Each row is a point. Each table stands for the endless flat space through its points: a line for two points, a plane for three, and so on. Write the one point that lies in both, or say that there is none.

First (2 x 3):
[[ 2.1  1.5 -2.0]
 [ 0.1 -2.5 -1.0]]
Second (2 x 3):
[[ 0.3  0.0  1.0]
 [ 1.1 -1.2 -2.2]]
They share: [ 0.9 -0.9 -1.4]

First (5 x 6):
[[-1.6  1.8  0.7 -0.7  2.1  5.8]
 [-2.3 -0.5  0.1  0.6 -0.1  4.1]
 [-3.3  1.5  0.9  0.8 -1.8  5.3]
 [-1.5 -1.1  0.1  0.1  3.8  1.7]
 [-0.9  0.1  1.1  0.0  0.8  3.7]]
Second (2 x 6):
[[-3.9 -0.2  0.2  1.0  0.5  3.3]
 [-5.5 -1.2 -1.2  0.4  0.3  3.7]]
They share: no point

First (6 x 9):
[[-2.0 -0.3 -4.3  4.9  3.3 -1.0  1.2 -3.0 -0.7]
 [-1.5  1.9 -1.2  2.1  0.8 -1.3 -0.2 -4.3  0.2]
 [-2.5  1.0 -5.0  3.8  0.2  0.8 -0.3 -7.3  1.1]
 [-0.3 -0.1 -6.7  2.4 -2.9  0.1  0.0 -6.1 -3.4]
 [-1.5  2.2 -4.6  1.7 -3.0 -0.3 -0.9 -7.4 -1.6]
 [ 7.2 -3.1 -1.5 -1.9 -3.7  0.4  2.6  1.8 -5.7]]
Second (3 x 9):
[[ 0.7  0.6  0.9  1.6  0.1 -2.7 -0.5 -1.3 -0.5]
 [ 1.3 -1.0 -2.8 -1.4 -2.7  1.5  1.2 -1.6 -2.2]
 [ 0.1 -1.3 -1.9  0.1 -2.1  0.6  3.3 -2.5  0.2]]
They share: no point

First (2 x 12):
[[ 2.8 -1.0  2.2  0.6  0.1 -0.6  1.6 -1.5  0.6 -2.6  3.5 -1.6]
 [ 2.0 -0.8  0.4  0.8 -0.7 -2.0  2.2 -0.9  1.0 -1.2  2.5 -1.4]]
Second (2 x 12):
[[ 1.3 -1.2 -1.3  1.7 -1.8 -3.0  1.8  0.1  0.7 -0.6  2.6 -1.8]
 [ 1.9 -0.2  0.3  0.1 -0.4 -2.4  3.2 -1.3  1.7 -0.4  1.4 -0.8]]
They share: [ 1.6 -0.7 -0.5  0.9 -1.1 -2.7  2.5 -0.6  1.2 -0.5  2.0 -1.3]

First (2 x 18):
[[ 2.4  0.4  0.9  4.2 -2.2  3.4 -5.3  2.6 -2.9 -0.3 -0.2  3.0  4.4  4.7
   1.9 -2.9  1.9 -1.0]
 [-1.6 -3.6 -0.1  0.7  1.3  1.4 -2.3  4.1  1.6 -4.3 -2.2  0.0  2.4  1.7
  -0.1  0.1 -1.1 -3.5]]
Second (3 x 18):
[[-2.4 -3.8  2.1  2.9  1.8  3.3 -1.5  3.3 -1.7 -2.9 -1.5 -0.4  2.6  3.1
  -1.1 -1.2  0.8 -0.6]
 [-4.0 -5.0  2.7  3.7  1.0  2.9 -2.1  4.5 -0.7 -4.1 -1.5 -0.6  3.6  2.5
  -0.1 -2.0 -0.8 -0.6]
 [-3.2 -4.6  2.2  3.2  0.6  2.6 -2.6  4.8  0.0 -3.8 -1.6  0.0  4.0  2.6
   0.5 -1.8 -1.2 -1.1]]
They share: no point

First (3 x 24):
[[ 2.7  0.7  0.6  7.7  3.5 -1.9  0.1 -1.2  1.9  0.5  4.2 -2.6 -0.2  1.1
   1.9 -3.6  2.1  3.5  2.9 -2.5  5.2  3.6  4.1 -2.5]
 [ 2.9  3.5  1.6  2.3  1.3 -0.1  0.5 -3.6 -0.5  0.3  1.8 -0.6 -2.6 -3.1
   1.3 -1.6  1.1  1.5  0.9 -1.9  3.0  2.6  2.1 -0.3]
 [ 2.2  2.5  2.1  3.2  0.6 -1.2 -1.3 -1.2  0.3 -0.2  1.8  0.0 -1.4 -1.6
   2.2 -2.2  0.2  3.3  1.1 -1.2  2.3  3.3  1.5  0.0]]
Second (4 x 24):
[[ 0.0  2.3  2.3  3.3  0.5  0.7 -0.4 -2.8  0.0 -1.5  1.9  1.7 -3.4 -0.1
   3.8 -2.5 -0.3  3.1 -1.1 -0.2  1.3  4.6  1.0 -0.2]
 [-0.3  3.4  1.1 -1.4 -1.7 -0.5 -5.6  0.4 -2.4 -2.1  4.9  3.2  0.2  0.1
   0.8 -4.8 -1.9  2.4 -0.5  1.2  2.2  4.5  2.6 -0.1]
 [ 3.5  3.4  0.1 -0.4  2.9 -1.3 -0.6 -1.4 -0.2 -1.9  1.9 -2.4 -2.8 -2.9
   0.6 -3.4  1.3  2.8  2.7 -2.4  0.8 -0.7  1.2 -1.5]
 [ 4.3  6.4  4.7  1.6 -0.1 -1.3 -1.2  1.6  2.0  3.5  1.7 -1.0 -0.2 -5.5
  -2.4  0.6  1.3  1.0  2.3 -4.8  5.2  7.5 -1.8  1.3]]
They share: no point

First (4 x 24):
[[ 2.2  4.4 -4.9  2.3  3.1  1.9 -3.1  0.6  4.4 -2.8 -2.2  0.0  0.3  0.7
   0.4  0.8  5.8 -0.6 -0.4  0.8  5.1  1.9 -1.8  1.4]
 [ 2.4  1.3 -3.8  0.4  4.5 -0.4 -1.2 -3.4 -0.3 -2.5 -3.8 -0.3  2.1  4.0
   4.1  3.8  1.4  4.5 -1.9 -2.4  1.5  0.9 -1.6 -2.5]
 [ 3.1  5.9 -6.7  1.1  4.9 -0.2 -0.7  0.0  3.2 -5.2 -1.9 -2.7  0.3  0.1
   1.9  1.7  7.0  1.8 -2.2  2.0  4.5  1.6 -3.9 -1.0]
 [ 3.9  3.7 -0.5  3.7  1.5  2.6 -0.9 -1.0  5.4 -3.4 -2.3 -0.3  2.1  4.9
  -0.1 -0.7  0.8 -1.8  0.8  0.6  1.5  2.4 -3.7  3.8]]
Second (4 x 24):
[[ 2.5  1.6 -4.3  3.9  4.6  2.7 -1.1  1.5  2.9  0.7 -1.2 -2.4 -2.0  3.7
   1.0  2.3  5.3 -0.9 -2.1 -1.6  5.1  0.1 -0.4 -0.8]
 [-0.7  3.3  0.1  2.7  2.9 -0.6 -3.9 -1.3  4.9 -2.4 -3.2  2.7 -0.7  1.5
   4.7  1.3  4.1  1.4  0.3 -1.7  2.6  5.1 -1.4  3.6]
 [ 0.8  3.2 -1.9  5.1  5.5  0.8 -1.3  1.4  4.3  0.7 -2.7  1.3 -3.0  2.9
   3.2  3.1  5.6  0.0 -0.8 -1.9  4.1  3.4  1.1  1.3]
 [ 5.2  4.9 -6.7  6.6  8.8  1.5  2.2  3.3  2.9  2.8 -4.2  1.5 -0.8  3.4
  -1.7  6.8  3.5  0.3  0.0  0.5  5.1 -1.4  2.6 -3.2]]
They share: no point

First (6 x 24):
[[ 5.2  2.1  1.8 -0.6 -3.2 -0.7 -3.5 -0.8  4.7  3.6 -3.3  5.7 -5.3 -6.4
   5.3  1.2  1.1 -3.2 -4.4 -3.0  0.2  3.5  4.3  0.8]
 [ 1.2 -1.6  1.8  2.1 -4.0 -0.7 -0.6 -0.1  1.8 -0.9  3.5  0.8 -5.6 -3.9
   5.6 -3.4  5.0 -0.2 -5.2 -1.2  0.2  6.0  3.2 -1.5]
 [ 0.8 -4.8  1.5  1.9  2.3 -3.3 -0.8  0.6  0.9  1.7  4.0 -3.4 -2.0 -0.8
   4.3 -3.0  2.0  0.3 -1.8 -3.8 -3.6  2.4 -0.9 -4.1]
 [-0.8 -5.1  1.8  2.8 -1.8 -1.7  2.7  4.8 -2.5  2.3  6.0 -6.4  1.0 -0.8
   1.5 -3.0  6.5  2.0 -2.5 -2.2 -1.0  1.8 -1.8 -4.0]
 [-1.0 -2.8  2.3 -1.1  0.3 -2.1 -2.0  5.0 -0.3  4.1  3.6 -2.4 -2.2  0.0
   0.5 -1.0  2.6  2.1  0.4 -1.2  0.6 -1.6 -0.7 -3.1]
 [ 1.8 -1.1  1.8 -1.4  2.2 -2.6 -4.4  0.4  3.4  3.1  0.6  1.5 -5.0 -1.8
   4.0 -0.8 -0.6 -0.4 -0.7 -2.7 -1.3  0.7  1.3 -2.4]]
Second (5 x 24):
[[ 1.5 -4.5  1.7 -3.9 -1.4 -3.5  1.9 -0.1  3.2 -0.3 -0.4 -4.8 -2.8 -6.1
   3.7  0.6  4.6  1.0 -0.6 -2.1  0.0  3.7 -0.9 -2.3]
 [ 1.2  0.0  3.0 -0.3 -4.8 -1.8  0.9  0.7  0.5  0.9 -0.1 -1.9 -2.6 -4.7
   2.3  0.6  0.7  1.8 -2.8 -3.5  0.5  3.3  0.7 -3.3]
 [ 3.0 -2.7  5.6 -0.8 -0.1 -3.3 -1.3 -2.6  0.1  3.4 -1.2 -1.1 -0.4 -2.3
   5.0  4.0  2.7  1.5  0.3 -2.4 -1.4  1.5  0.4 -3.9]
 [ 3.6 -5.0  4.5 -1.9  1.7 -3.8  0.4 -3.4  1.7  1.6 -1.3 -2.9 -2.0 -3.4
   6.5  4.4  2.7  2.1  1.7 -0.4 -1.3  1.7  0.1 -4.0]
 [ 2.1  0.8  8.3  0.4 -3.7 -3.0 -3.3 -2.6 -2.8  5.6 -1.9  1.0  2.6 -1.1
   2.8  4.6  2.6  1.3 -1.5 -5.8 -1.5  1.7  0.6 -4.3]]
They share: [ 1.8 -1.4  1.8  0.1 -0.8 -1.6 -1.5  2.1  1.5  3.3  1.3 -0.3 -2.6 -2.7
  3.1 -0.8  2.5 -0.2 -2.2 -2.5 -0.5  1.5  0.9 -2.1]

First (5 x 24):
[[ 2.7 -3.5  0.0  1.6  0.5 -3.6  2.5  3.0  1.7 -1.1 -2.4 -7.3  1.6  4.6
   4.3 -0.9  0.7 -0.6  1.0 -1.7  3.1  2.7 -0.1 -3.1]
 [-0.1 -3.5  2.2 -0.8 -1.6 -0.9 -1.5  0.1  3.3  0.5  0.0 -3.8 -0.2  0.4
   2.3 -3.4  3.4  1.4 -3.5  0.1 -0.1  5.2  0.9 -5.5]
 [ 0.3 -1.7 -1.2  4.0  1.1 -3.6  4.0  4.8  3.2 -0.5 -1.2 -5.2  2.5  1.9
   5.5  0.3  1.6  0.6  0.4 -0.2  0.4  0.0  1.7 -0.7]
 [ 1.3 -1.8 -1.3  4.0  0.3 -3.9  3.7  4.3  2.4 -1.4 -2.4 -5.0  2.2  2.8
   5.4 -1.0  1.1 -0.2 -0.2  0.0  0.4  0.2  0.0 -0.9]
 [ 2.9 -2.2 -0.3  2.0 -2.8 -3.0  0.4  1.0  1.1 -2.8 -4.4 -3.2  0.7  3.1
   3.6 -5.7  0.9 -1.4 -3.9  0.9 -0.3  2.4 -3.6 -3.3]]
Second (7 x 24):
[[ 2.2 -0.7 -4.0  3.4  0.6 -1.0  0.8  3.5  0.7 -5.5 -2.4 -2.5  3.3 -0.7
   1.8 -2.7  1.7 -0.6 -3.7  1.9 -2.6 -4.0  2.6 -3.3]
 [ 2.0  0.0 -3.3  3.4 -4.3 -3.1  1.7  1.2  4.6 -1.3 -3.5 -2.0  0.2 -2.4
   4.0 -5.3  0.4  2.3 -1.5  1.4 -1.1 -3.3 -1.1 -3.5]
 [-0.3  3.4  0.2  2.8 -1.7 -4.3  3.6  4.3  6.0 -3.3 -6.7 -3.5  5.1 -0.2
   3.3 -5.0 -0.9 -2.2 -3.4 -3.2 -1.6  1.4 -0.5 -4.6]
 [ 0.0  3.3  1.0  3.8 -1.9 -4.3  1.4  2.3  6.1 -0.5 -5.0 -5.5  4.7  2.2
   5.0 -4.6 -0.6 -1.6 -3.6 -4.5  3.2  2.4 -1.8 -0.1]
 [ 2.0 -1.7 -2.4  2.4 -4.0 -1.7  2.3 -0.1  5.4  2.1 -1.2 -4.8  1.9  0.6
   5.8 -4.7  1.6  2.8 -2.3  1.0  2.8 -0.8 -1.6  0.5]
 [ 0.1  1.6 -2.3  0.9 -0.7 -1.6  4.0  3.1  2.5 -4.7 -5.4 -0.7  3.3 -3.4
   2.2 -7.0  1.7 -0.9 -4.5  0.2 -5.0 -3.4  0.9 -8.8]
 [-1.9 -1.6 -0.3  4.1 -3.9 -1.7  3.5  2.5  6.8  2.5 -1.0 -4.6  7.1  2.7
   4.8 -3.6 -0.6  0.1 -3.9 -0.5  4.0  4.2 -1.7  1.4]]
They share: no point

First (5 x 24):
[[ 6.1 -2.5 -0.5  1.1 -6.5 -0.2  2.2 -0.5 -4.6  2.0 -3.2 -5.3  6.8 -2.7
  -0.6  1.6  6.4 -4.4  1.9 -3.8  0.0  4.0  1.5 -5.3]
 [ 2.8 -1.3  0.9 -1.6 -4.1  1.2  1.4 -2.4 -4.1  2.3 -1.9 -2.2  2.9 -0.2
   2.6  3.1  1.2 -1.6 -0.5 -1.2 -0.7  3.4 -2.0 -4.7]
 [ 3.7 -1.5  4.3  1.3 -2.2  1.5  3.8 -4.0 -1.8  4.6 -1.1 -1.5  0.7 -0.3
   3.2  3.2 -0.8 -2.9  2.4  1.4 -4.6  3.3 -0.8 -4.1]
 [ 4.4  4.9  2.8  2.1  3.5  1.2 -2.2 -1.2 -0.5  0.1  6.1 -3.1 -3.0  3.8
   0.7  3.7  0.7 -0.1  0.2  5.0  2.1  2.4 -3.0  0.0]
 [-0.2 -2.3  1.4 -1.5 -4.2  4.8  1.4 -2.6 -5.5  0.0 -2.1 -2.9  3.6 -0.1
   3.5  3.3  1.7 -0.9 -0.4 -0.8 -1.3  0.8 -5.0 -4.1]]
Second (4 x 24):
[[ 1.4  0.5  2.7 -2.0 -0.2  3.7  0.0 -3.5 -2.5  3.9  2.6 -0.6  5.0 -1.6
  -0.4  4.9  3.0 -3.9 -0.8 -1.2 -1.5 -2.3 -3.9 -2.3]
 [ 5.7 -1.0  1.0 -0.6 -0.8  3.4  3.2 -1.0 -2.4  0.5  2.9 -2.8  1.2  1.6
   2.2  4.6  1.9 -0.6  1.3  1.1 -2.3  3.0 -0.4 -5.1]
 [ 5.5  2.3 -0.7  0.6 -1.6 -0.5  1.1 -0.7 -4.5  1.0 -1.4 -2.6  2.2 -1.7
  -0.9  0.8  2.0  0.5 -1.9 -3.2  2.0  3.4 -3.1 -2.0]
 [ 4.2  2.4 -0.2  0.8 -2.3 -0.9  0.0 -1.2 -4.7  1.3 -2.3 -2.8  2.3 -1.7
  -0.6  0.5  1.9 -0.1 -2.0 -2.9  2.6  3.3 -3.7 -1.5]]
They share: [ 3.2  0.1  1.5  0.0 -2.2  1.7  0.6 -1.9 -3.3  1.3  0.2 -3.0  1.8  0.6
  1.8  3.1  1.8 -1.5  0.2  0.4 -0.1  2.7 -2.3 -3.3]

First (6 x 24):
[[ 1.6  4.4  3.7 -3.3  1.8  1.2 -4.4  1.3 -3.7 -2.9 -3.3  3.0 -5.3  0.6
  -4.5  0.1  1.7 -4.2  3.5 -2.1  3.6 -1.8  0.7  5.2]
 [-0.7  2.9  0.1 -4.2  2.6  0.4 -3.2  1.7 -2.1 -3.1 -1.8  5.2  0.4  3.9
  -3.6  1.4  4.7 -3.0  2.2 -3.3  3.5 -2.7  0.0  1.4]
 [ 0.1  0.0 -0.4 -2.2  3.4  0.9  0.0 -4.2  2.1 -2.0  3.3  2.5  1.3  3.4
   1.7  2.9  4.9  1.2  4.5  2.6  2.6 -1.5 -0.1 -3.4]
 [ 3.1 -1.7  1.2 -1.9  1.9  0.8 -1.1 -3.4  0.0 -4.2  0.8 -0.4 -3.4 -0.2
   1.0  3.0  0.8  1.2  5.1  2.3  4.5  0.2  1.7  0.3]
 [ 0.6 -0.1  1.5 -2.8  0.7 -1.9 -0.5 -2.3  0.2 -4.1 -0.2 -1.1 -5.4 -3.0
  -1.4  3.8 -2.2 -0.6  2.3 -0.4  3.1  0.7  2.7  0.7]
 [ 1.0  0.8  3.3 -0.9  3.8  1.4  1.2 -4.3  1.1 -1.7  1.5  0.2 -4.1  0.2
   1.9  3.9 -0.5  0.6  3.3  1.5  2.0 -1.2  3.7 -1.0]]
Second (4 x 24):
[[-0.2  4.1 -1.3 -2.2  4.9  0.5 -0.8 -5.6 -3.4 -8.3  0.8  1.8 -1.4  1.9
  -2.2  3.3  1.0 -3.4  3.1  1.8  0.9 -1.0  4.1 -0.8]
 [-0.1  4.2 -1.6 -1.8  4.2  1.0 -0.4 -5.9 -2.6 -7.6  1.0  2.2 -0.9  2.2
  -2.0  3.4  1.7 -3.7  2.8  2.4  0.6 -0.9  3.3 -1.1]
 [-0.8  3.2  1.0 -1.7  2.8  0.6 -0.5 -2.5 -1.7 -3.1  1.7  1.8 -2.9  1.5
   0.0  1.2  1.8 -2.4  3.8 -0.5  2.2 -1.1  2.9 -2.1]
 [-1.7  1.6  3.7 -3.2  1.9 -1.5 -2.3  0.9 -0.4  0.7  0.8  1.3 -4.9  0.4
   0.8 -0.2  1.5  0.1  5.1 -3.7  4.9 -1.5  2.6 -1.3]]
They share: no point
